Rows are points. Each copy is the shape, with its points in the same order, stretched, turned, moved and blurred by noise. Say if it was mirrored as well.

Shape (8 x 2):
[[-28   6]
 [-33 -42]
 [ 10  19]
 [  1  81]
 [ 13 -11]
 [-56   7]
 [ -9  81]
 [-69 -17]]
Copy 1:
[[ -8  10]
 [ 10  53]
 [ 15 -18]
 [-21 -66]
 [ 33   3]
 [-34  24]
 [-30 -59]
 [-32  52]]
Copy 1 is: mirrored
Copy 2:
[[ 22   2]
 [ 38 -44]
 [-14   4]
 [-27  67]
 [-15 -27]
 [ 56   7]
 [-16  67]
 [ 76  -7]]
Copy 2 is: mirrored
Copy 3 (8 x 2):
[[-13   2]
 [-10 -41]
 [ 19  27]
 [  5  82]
 [ 28   0]
 [-39  -7]
 [ -8  77]
 [-47 -30]]
Copy 3 is: only turned
Copy 4 (8 x 2):
[[ 11  -5]
 [ 48 -36]
 [-21 -18]
 [-59  27]
 [ -6 -42]
 [ 29  16]
 [-52  37]
 [ 54  11]]
Copy 4 is: mirrored

Shape, 9 rows:
[[ 17 -30   9]
 [-55  10   3]
 [ -6  13 -34]
 [ -6  50 -85]
 [-10 -66 -30]
 [ 52  24  37]
 [-13   0  31]
 [ 26 -14 -43]
 [-27  30  15]]
Copy 1 (9 x 3):
[[ 18 -24  13]
 [-31  16 -44]
 [ 31  32 -33]
 [ 60  91 -73]
 [ 36 -51 -42]
 [  9  21  75]
 [-24  -5   8]
 [ 59  11 -14]
 [-27  37 -14]]
Copy 1 is: only turned
Copy 2, 9 rows:
[[ 26   5  -5]
 [-49   9  60]
 [-32  11  -8]
 [-97  12 -22]
 [ 19 -50  -2]
 [ 25  83 -24]
 [  0  21  25]
 [  2  -3 -34]
 [-42  35  38]]
Copy 2 is: only turned
Copy 3, 9 rows:
[[ -7 -30  17]
 [-55  32  10]
 [ -5  15 -32]
 [ 18  43 -92]
 [-56 -51 -26]
 [ 60   1  49]
 [-19   8  42]
 [ 11 -23 -40]
 [-15  39  24]]
Copy 3 is: only turned

Shape, 9 rows:
[[ 25 -71 -37  15  22  45]
 [-10  29 -22  11 -47 -47]
 [-60 -34  25 -19 -27 -23]
 [-11  31  47  10 -18   2]
 [-14 -10  33  63 -40   9]
 [-45  24  17  13 -30  24]
 [ 19  28  19 -27 -79 -14]
 [ 48 -66 -30  12  55  16]
 [-42 -33 -16 -43  -4 -35]]
Copy 1, 9 rows:
[[  8 -59   1 -10  81  -5]
 [ 57  22 -53 -21 -10 -29]
 [-24  -8 -75 -67   1 -26]
 [  1   1 -32 -48 -33  14]
 [ 18 -64 -25 -29 -23 -23]
 [ -7 -12 -68 -21 -29  16]
 [ 71  17 -54 -72 -10  25]
 [  7 -36  38 -19  89 -18]
 [-12  26 -67 -52  39 -25]]
Copy 1 is: only turned
Copy 2:
[[ 25 -28 -51 -22 -20  77]
 [-14 -18  -4  -7 -24 -94]
 [-17 -67  52 -12 -16  -7]
 [-43  19  35  12  12 -20]
 [-52 -34   4  54 -12  -9]
 [-71  -4  13   0 -15 -11]
 [  2  29  39  23 -52 -55]
 [ 53 -20 -47 -37  18  63]
 [ 18 -57  25 -57 -12 -13]]
Copy 2 is: only turned

Shape, 14 rows:
[[-13   3  -8  21 -31  37   1 -43]
 [ 15  -7   7  69  15 -42 -45  24]
 [-14 -37  -9  53  12 -32  16 -28]
 [  4   7 -21  34   1   6  -1  24]
 [ -6 -26  -4   7 -61  25 -17  16]
 [-16  39 -30   8  46   4  25  -9]
 [-45 -47  -2  61  38 -33  56 -27]
 [ 17  -5  25  13  31 -17   5  -7]
 [ 16 -40  -3 -24  -2 -57   3   6]
 [ 10 -17 -23  44  -6 -59   6 -11]
 [ 12  41  12  59 -29  21 -16   0]
 [  9  -9   5   9  22 -18 -19 -20]
 [ 15  27 -29  31  49  -6 -13  27]
 [-56  26  -9 -39  30   4  16   2]]
Copy 1 (14 x 8):
[[-19 -39   0 -18  -8  57  19 -29]
 [ 11  65   6  20 -66  34  -7   7]
 [-29  -3 -29  51 -49  34   0  -9]
 [ 20  14  -6  -5 -22  24 -13  -1]
 [ -9 -15  14 -38   0  44  30  46]
 [  6  -2 -22  19  13   7 -43 -63]
 [-30 -17 -63  83 -33  37 -15 -21]
 [ -7  16  -1  40  -3  13  13 -19]
 [-44  10   3  28  -9 -29  17  44]
 [-29  16 -23  15 -69  -2   1   4]
 [ 25  20  -5 -42 -34  53  19 -36]
 [-23  14  13  31 -11  17   3 -15]
 [ 36  38  10  15 -18   8 -45 -31]
 [-20   9 -18   7  70  11 -42 -26]]
Copy 1 is: only turned
Copy 2:
[[  32  -20  -37  -41  -40   10   18  -25]
 [ -66  -49  -18   68   22  -47  -26  -22]
 [  -7  -97    2   -1   11  -33   19    4]
 [ -26  -12  -41   11    9    3   13   -5]
 [ -17   -5  -47  -46  -37   24  -45   -1]
 [   0    8   -1   -3   24    0   72  -13]
 [ -31 -121   10  -18   15  -21   60   21]
 [ -21  -31   37   26  -10    4   15   -7]
 [  -4  -36   55    2   11  -15  -42   43]
 [  -1  -64   -6   30   22  -55    0   31]
 [ -22    5  -59   25  -50   -9   16  -33]
 [  -8  -27   28   15   12  -10   -5  -20]
 [ -37    4  -12   46   51    4   27  -23]
 [ -31   34   33  -61    6    5   45  -11]]
Copy 2 is: only turned
